Each row is a point. Each copy is the shape, with its points in the same order, stretched, turned, moved and blurred by noise. Say if it was mirrored as well.
In the rows, 128 means zero.

Shape:
[[ 84 135  82]
 [118 163 148]
 [148 116 117]
 [105 100 157]
 [ 84  99  96]
 [146 155 138]]
Copy 1 (6 x 3):
[[112 173 104]
 [142 144 161]
 [121  97 128]
 [184 125 102]
 [141 154  70]
 [121 118 166]]
Copy 1 is: mirrored
Copy 2 (6 x 3):
[[ 70 130 131]
 [127 158 113]
 [132 105 122]
 [136 143 167]
 [ 81 125 162]
 [143 131  96]]
Copy 2 is: only turned
Copy 3 (6 x 3):
[[147 192  89]
 [103 151 142]
 [156 123 116]
 [105 112  92]
 [143 160  65]
 [127 137 145]]
Copy 3 is: only turned

Shape, 9 rows:
[[130 135 138 125]
 [140 161 142 146]
 [141 140 100 142]
 [152 133 129 190]
 [ 93  85 108 104]
 [118 133 130  91]
 [157 153 148 135]
 [ 85  92  87 147]
 [182 124 144 137]]
Copy 1, 9 rows:
[[138 130 120 127]
 [168 136 110 132]
 [146  99  91 125]
 [189  96 126 120]
 [ 83 105 122 148]
 [107 138 106 134]
 [164 138 117 105]
 [106  76 112 174]
 [163 122 137  77]]
Copy 1 is: only turned
Copy 2:
[[149 138 130 104]
 [166 171 143  93]
 [152 165 119 134]
 [192 177 152 143]
 [105  78 134 155]
 [125 113 116 100]
 [182 163 126  88]
 [103 111 142 186]
 [208 146 112 111]]
Copy 2 is: only turned
Copy 3, 9 rows:
[[130 145 126 112]
 [136 148  97  95]
 [144 123  99 132]
 [ 98 105  69 103]
 [126 141 174 170]
 [158 158 158 133]
 [140 125 111  91]
 [106 139 125 179]
 [135  83 120  81]]
Copy 3 is: mirrored

Shape:
[[153 138 104 147  97 166 144  94]
 [121 117 121 150 126 168 148 119]
 [ 90 128 152 109 171 131  82 149]
 [135  90 116 154 103 117 153  72]
 [105 148 160 113 137  99 117 136]
 [148 116 148  84  93 100  84 174]
 [154 150 146  63  93 135 112 138]
 [129 114  82 149 135 111 162 104]
 [108 145 146 138 176 125 111 160]
 [ 85 146 143 118 114 106  98 165]
 [110 144 120 132 147 126  81 125]
 [ 97 113  96 121 124 133 157 107]]
Copy 1:
[[135 128  95  87  95 167 137  92]
 [110 127 100 109 145 154 128  99]
 [138 124 165 119 176  83  91 151]
 [111  80  58 118  91 129 152 111]
 [140 124 161 135 134  82 138 147]
 [141  87 175 108 126 144 137 198]
 [154 110 196  69 106 149 159 136]
 [140  95  53 142 138 132 154  98]
 [142 135 156 156 173 103  98 135]
 [135 143 143 122 158  90 135 183]
 [158 132 124 113 138  94  93 146]
 [125 112  75 105 158 121 166 102]]
Copy 1 is: only turned
Copy 2:
[[136 145 108 142 114 183 156 117]
 [122 119 116 129 143 163 159 124]
 [145 111 183  96 170 125 126 123]
 [117 102  86 153  98 133 142  98]
 [127 133 174  89 126 120 135 119]
 [129 161 169  83 126 150  68 147]
 [142 172 148  69 124 177 106 102]
 [120 137  94 158 128 113 154 114]
 [142 127 174 101 158 119 147 155]
 [105 148 197 104 143 135 116 139]
 [150 132 179 132 145 137 132 127]
 [104 132 107 136 147 132 151  84]]
Copy 2 is: only turned
Copy 3, 12 rows:
[[ 95  98 100 151 101 184 168 113]
 [ 98 109 134 149 125 156 147 155]
 [142 149 139 118 185 105  81 121]
 [ 92  85 111 175 113 103 205 133]
 [152 164 119  91 158  89 124 132]
 [183 150 154 144 107  83  80  93]
 [136 164 149 113  99 132 110  67]
 [ 88 114  71 165 106 115 171 157]
 [155 156 109 124 183 128  97 157]
 [161 151 123  86 136  90  85 147]
 [140 119  92 121 160 124 101 104]
 [ 68 126 114 133 105 112 147 149]]
Copy 3 is: mirrored
